Every row gives one point. The last column is the point's height on a tilted bowl or saddle (a function of degree 2), plus a little noise. Count its main directions that bend up, bend down and stay straight.

Points (11 x 3):
0.043  0.019  -0.052
0.019  -0.016  -0.003
-0.021  0.061  0.001
-0.031  -0.022  0.013
0.038  -0.032  -0.061
-0.032  0.011  0.031
-0.040  -0.048  -0.033
-0.015  0.020  0.036
-0.037  -0.033  -0.006
-0.068  0.021  -0.033
0.032  -0.033  -0.046
Directions: 0 up, 2 down, 0 straight

Points (10 x 3):
0.062  0.013  -0.026
0.022  -0.008  -0.037
-0.009  -0.040  -0.035
-0.022  0.003  -0.014
-0.019  -0.051  -0.032
0.042  0.012  -0.030
0.002  -0.057  -0.047
0.049  -0.039  -0.050
0.008  -0.030  -0.040
0.042  0.050  -0.014
Directions: 1 up, 0 down, 1 straight

Points (16 x 4):
0.020  0.055  -0.030  0.009
-0.001  -0.003  -0.019  -0.013
0.003  0.016  -0.061  -0.004
0.008  -0.028  -0.032  -0.070
0.018  -0.011  -0.007  -0.002
-0.015  -0.030  0.010  -0.026
0.048  -0.018  -0.045  -0.007
-0.035  0.066  -0.034  -0.045
0.015  -0.047  -0.006  -0.087
0.011  0.057  0.087  0.000
0.038  -0.014  0.049  0.054
-0.019  0.050  -0.040  -0.016
-0.053  -0.014  -0.002  -0.012
0.077  -0.030  -0.025  0.008
-0.022  0.010  -0.021  -0.009
-0.004  0.017  0.006  0.019
Directions: 1 up, 1 down, 1 straight

Points (18 x 4):
0.016  0.018  0.002  0.010
0.003  0.015  0.055  -0.042
-0.016  0.044  -0.007  0.021
0.019  0.069  0.061  -0.042
0.022  -0.003  0.007  0.007
-0.042  -0.043  -0.003  0.044
0.009  -0.037  -0.042  0.044
-0.003  0.052  -0.004  0.023
0.019  -0.062  0.013  0.021
-0.077  -0.009  0.045  0.064
-0.003  0.010  -0.049  0.062
-0.032  -0.004  -0.008  0.021
0.022  0.059  0.029  -0.003
0.025  -0.009  0.015  0.001
0.022  0.040  0.014  0.007
0.015  0.029  0.050  -0.037
-0.010  0.019  0.078  -0.053
0.053  0.014  0.048  0.001
Directions: 2 up, 0 down, 1 straight

Points (22 x 5):
0.065  -0.012  -0.017  0.045  -0.032
-0.017  0.042  0.026  -0.029  -0.021
0.021  -0.111  0.010  -0.014  -0.093
-0.011  0.014  0.067  -0.009  -0.037
0.044  -0.026  -0.002  0.013  -0.036
0.004  -0.074  0.047  0.039  -0.071
-0.030  -0.016  -0.065  -0.015  -0.007
-0.009  -0.040  -0.024  -0.011  -0.016
-0.028  -0.043  -0.035  -0.039  -0.012
0.008  -0.030  0.037  -0.028  -0.033
-0.002  0.036  0.039  0.087  -0.032
-0.045  -0.001  0.031  0.004  0.009
-0.033  0.012  0.025  -0.008  -0.002
0.031  0.035  -0.051  0.026  -0.007
0.050  -0.048  -0.033  -0.019  -0.053
-0.022  -0.010  0.045  -0.011  -0.015
0.014  0.000  0.009  -0.014  -0.020
0.026  0.031  0.008  0.040  -0.015
0.076  -0.011  -0.008  -0.006  -0.034
-0.002  -0.055  -0.023  -0.021  -0.030
-0.001  0.027  -0.041  0.045  0.008
-0.004  0.026  -0.010  0.004  -0.006
Directions: 1 up, 2 down, 1 straight

Points (22 x 5):
0.031  -0.017  -0.064  -0.021  0.035
0.018  0.059  -0.009  -0.025  0.021
0.036  -0.015  -0.031  0.030  0.027
-0.015  0.038  -0.005  -0.001  0.000
-0.099  0.039  0.009  -0.040  -0.108
-0.038  -0.018  -0.009  -0.013  -0.008
-0.037  -0.026  -0.044  0.022  -0.006
0.009  -0.038  -0.017  -0.061  0.031
0.030  -0.055  0.038  -0.008  0.030
0.039  0.051  0.035  0.024  0.023
-0.009  0.017  0.031  0.033  -0.010
0.032  -0.019  -0.037  -0.031  0.038
-0.024  -0.031  0.016  -0.020  0.004
0.016  0.001  0.018  -0.004  0.024
-0.051  -0.026  0.035  0.045  -0.052
-0.002  -0.003  -0.029  -0.064  0.015
-0.006  0.013  0.018  -0.022  0.011
-0.093  -0.025  -0.061  -0.011  -0.056
0.027  -0.015  0.000  0.005  0.030
0.028  0.009  -0.018  0.053  0.014
0.017  0.102  -0.022  -0.044  0.004
0.008  0.006  0.031  -0.012  0.019
Directions: 0 up, 2 down, 2 straight

Points (40 x 7):
0.017  -0.015  -0.046  -0.112  0.022  -0.011  -0.027
-0.019  0.011  -0.025  -0.014  0.018  0.007  0.004
-0.051  0.011  -0.014  0.024  -0.024  -0.048  0.032
0.021  0.049  0.008  0.026  -0.036  -0.025  -0.003
-0.018  0.028  -0.011  -0.016  -0.046  0.010  0.019
-0.020  -0.047  -0.019  0.089  -0.013  -0.014  -0.036
-0.039  0.027  0.000  -0.007  0.013  -0.009  0.012
-0.006  0.014  -0.018  0.021  -0.040  0.019  0.009
-0.039  -0.047  -0.064  -0.037  -0.012  -0.009  0.030
0.002  0.025  0.019  0.017  0.025  0.018  -0.013
-0.014  -0.039  0.021  0.037  0.016  0.063  -0.023
0.001  0.012  0.002  0.016  0.008  0.015  -0.005
-0.030  0.032  -0.015  0.015  -0.007  0.003  0.009
-0.010  0.005  -0.028  0.033  0.020  0.006  -0.006
-0.092  0.046  -0.090  -0.021  0.019  0.043  -0.029
-0.026  -0.022  0.000  0.026  -0.003  -0.014  -0.014
-0.017  -0.033  0.030  -0.019  -0.038  -0.021  -0.016
-0.055  0.004  0.046  0.046  0.033  -0.027  -0.046
0.024  -0.033  -0.018  0.027  -0.006  0.024  0.005
0.034  -0.029  -0.022  -0.066  0.013  -0.017  -0.017
-0.012  0.057  -0.019  0.013  -0.045  -0.033  0.029
0.027  -0.035  0.048  -0.024  -0.017  0.038  -0.019
-0.017  -0.024  0.046  0.063  -0.025  -0.029  -0.066
0.013  0.021  0.024  0.010  0.015  -0.027  -0.014
-0.004  -0.038  -0.077  -0.046  -0.059  -0.001  0.040
-0.012  -0.050  -0.020  0.070  0.026  0.034  -0.023
-0.015  -0.023  0.024  -0.018  0.028  -0.022  -0.023
-0.034  0.006  0.046  -0.006  0.115  0.014  -0.091
-0.039  0.022  -0.084  0.000  0.024  -0.025  0.035
0.033  0.017  0.043  -0.011  0.002  -0.008  -0.009
0.019  0.069  -0.034  0.012  0.039  -0.021  -0.037
-0.028  -0.088  0.082  0.015  0.029  0.013  -0.125
0.003  0.033  0.036  0.011  0.015  0.038  0.001
0.054  -0.023  -0.042  0.034  -0.013  0.000  0.020
0.082  -0.044  0.007  -0.015  0.028  0.064  0.008
-0.033  -0.030  0.005  -0.010  -0.068  -0.031  -0.003
0.051  0.029  -0.036  -0.057  0.051  0.005  -0.046
0.005  0.012  0.037  -0.007  0.022  -0.058  -0.009
0.023  0.000  -0.033  0.019  -0.004  -0.060  0.015
0.028  -0.018  0.047  -0.010  -0.056  -0.001  -0.029
Directions: 2 up, 4 down, 0 straight

Points (48 x 7):
0.031  0.026  0.026  0.008  0.008  -0.052  -0.002
-0.005  0.023  -0.016  -0.071  0.008  0.015  -0.025
0.006  0.035  0.050  -0.002  -0.031  -0.009  0.003
0.012  0.036  -0.005  0.013  -0.016  0.078  -0.056
-0.054  -0.020  -0.007  -0.006  0.038  -0.024  -0.026
0.017  0.046  -0.022  0.008  0.003  0.020  -0.016
-0.005  -0.008  -0.046  -0.019  0.009  0.044  -0.033
-0.005  0.022  -0.020  0.005  0.043  -0.022  -0.008
-0.012  -0.054  -0.003  0.009  0.036  0.028  -0.043
0.023  0.009  0.023  -0.036  0.017  0.005  -0.010
-0.056  -0.036  0.011  -0.006  0.045  0.038  -0.055
0.064  -0.058  0.069  0.004  0.007  -0.013  -0.041
0.001  0.042  0.049  -0.041  -0.047  -0.052  0.018
-0.011  -0.001  0.005  -0.013  0.054  0.032  -0.029
-0.036  0.043  0.072  -0.017  0.094  0.004  -0.072
0.004  -0.033  -0.037  0.010  -0.047  0.006  -0.018
-0.010  0.011  0.027  0.014  0.003  0.068  -0.045
-0.026  -0.018  -0.050  -0.026  -0.069  -0.016  -0.005
0.043  -0.016  -0.026  -0.003  0.088  0.074  -0.074
-0.070  -0.008  -0.019  -0.026  -0.026  -0.023  -0.009
0.039  0.030  -0.018  -0.003  -0.041  0.040  -0.034
-0.042  0.001  0.016  0.017  -0.051  -0.027  0.007
0.061  -0.034  0.038  0.008  0.004  0.003  -0.031
-0.075  0.035  -0.018  0.008  0.043  0.024  -0.050
0.034  -0.010  -0.015  0.051  -0.001  0.066  -0.068
-0.022  0.008  -0.006  0.004  -0.055  -0.011  0.009
0.024  -0.043  -0.047  0.024  0.025  0.020  -0.043
0.018  0.040  -0.018  0.038  -0.007  0.018  -0.023
0.042  -0.003  0.018  -0.033  0.098  0.015  -0.055
0.051  -0.068  0.033  0.023  0.023  -0.032  -0.043
0.024  0.017  -0.001  -0.083  0.005  -0.031  -0.018
-0.018  0.040  -0.015  0.005  -0.006  -0.081  -0.004
-0.012  0.017  -0.033  -0.054  -0.071  0.025  -0.022
0.015  -0.029  -0.007  0.042  -0.002  -0.061  -0.018
0.016  -0.010  0.035  -0.037  0.014  -0.035  0.003
-0.015  0.018  0.002  -0.029  -0.014  0.023  -0.007
0.021  0.002  0.043  0.006  0.022  0.011  -0.017
0.055  0.001  -0.030  0.006  -0.048  0.001  -0.025
-0.011  -0.050  -0.060  0.028  -0.006  -0.014  -0.039
-0.019  -0.078  -0.003  0.003  0.036  -0.015  -0.045
0.055  -0.010  0.017  0.020  0.040  -0.050  -0.026
-0.023  0.042  0.014  -0.058  -0.024  0.037  -0.026
0.008  0.015  0.032  -0.062  0.019  0.014  -0.020
0.013  -0.075  -0.051  0.007  0.060  -0.021  -0.063
0.003  -0.055  0.012  -0.080  0.023  -0.021  -0.028
0.024  0.061  -0.025  -0.034  -0.022  0.025  -0.030
-0.006  -0.053  -0.035  -0.009  -0.027  0.027  -0.031
-0.034  -0.033  0.001  -0.035  -0.036  0.003  0.001
Directions: 0 up, 5 down, 1 straight

Points (46 x 7):
-0.086  -0.012  -0.018  -0.076  -0.051  -0.029  -0.073
0.002  0.033  0.046  0.011  -0.015  -0.018  0.018
-0.072  -0.038  0.028  -0.011  -0.073  0.017  -0.036
-0.034  0.010  -0.030  0.024  0.077  -0.002  -0.031
0.021  0.021  0.025  -0.020  -0.004  0.004  0.009
-0.030  0.002  0.013  -0.079  -0.010  0.015  -0.035
-0.009  -0.026  -0.040  0.013  0.066  -0.072  -0.065
0.013  0.005  -0.054  -0.026  0.006  -0.028  -0.041
0.032  0.019  -0.011  0.054  -0.011  -0.089  -0.026
0.027  -0.030  0.026  -0.036  0.042  -0.081  -0.026
-0.030  -0.006  -0.005  -0.011  0.022  0.012  -0.021
0.026  0.010  0.041  -0.039  0.014  -0.013  0.011
0.068  0.020  -0.006  -0.023  -0.019  -0.024  0.000
0.035  0.028  0.047  0.019  0.054  -0.032  0.021
-0.021  -0.052  -0.042  -0.001  0.049  -0.040  -0.068
-0.037  -0.053  -0.049  -0.016  -0.023  -0.023  -0.070
0.051  0.021  0.022  0.049  0.031  0.031  -0.013
0.055  0.040  -0.004  -0.005  -0.039  0.004  0.001
0.015  0.013  -0.007  0.021  0.050  -0.068  -0.012
0.000  0.045  0.005  0.004  0.043  -0.028  0.010
-0.020  -0.023  0.030  -0.023  -0.016  0.017  -0.010
0.024  0.038  0.032  0.001  -0.009  0.059  -0.021
0.008  0.027  0.020  0.054  -0.019  -0.003  -0.004
-0.028  0.010  -0.014  -0.008  0.049  -0.045  -0.017
-0.006  0.053  -0.057  0.041  0.049  0.021  -0.044
0.065  0.021  0.042  0.023  -0.015  -0.045  0.030
-0.019  -0.059  -0.008  -0.045  -0.039  0.021  -0.039
0.018  0.005  0.015  -0.005  0.015  -0.018  0.006
0.000  0.034  -0.007  -0.012  -0.067  -0.022  -0.009
0.016  0.010  -0.034  -0.018  -0.035  -0.006  -0.028
-0.056  0.018  0.010  -0.044  0.028  0.015  -0.035
0.003  -0.028  0.009  0.020  -0.003  -0.067  -0.024
-0.012  0.016  0.049  0.003  -0.005  -0.061  0.012
-0.021  0.002  -0.015  -0.045  0.028  0.015  -0.025
0.055  -0.041  -0.020  0.016  -0.002  0.034  -0.058
0.005  0.040  0.011  -0.006  -0.020  0.021  -0.008
0.034  0.010  -0.010  0.039  0.049  0.008  -0.019
0.059  -0.012  -0.024  0.111  -0.019  0.000  -0.093
-0.036  0.022  0.022  0.027  -0.001  -0.030  -0.009
-0.038  -0.038  0.019  0.039  0.023  0.072  -0.053
0.022  -0.005  -0.006  0.035  0.002  0.036  -0.029
0.064  -0.020  0.062  0.007  -0.032  0.001  0.011
-0.017  -0.017  0.037  0.064  -0.026  -0.064  -0.022
0.002  -0.028  0.067  -0.053  0.008  -0.020  -0.007
-0.038  -0.036  0.045  0.081  0.026  0.009  -0.046
-0.007  0.010  0.011  -0.026  0.009  -0.041  0.000
Directions: 0 up, 4 down, 2 straight
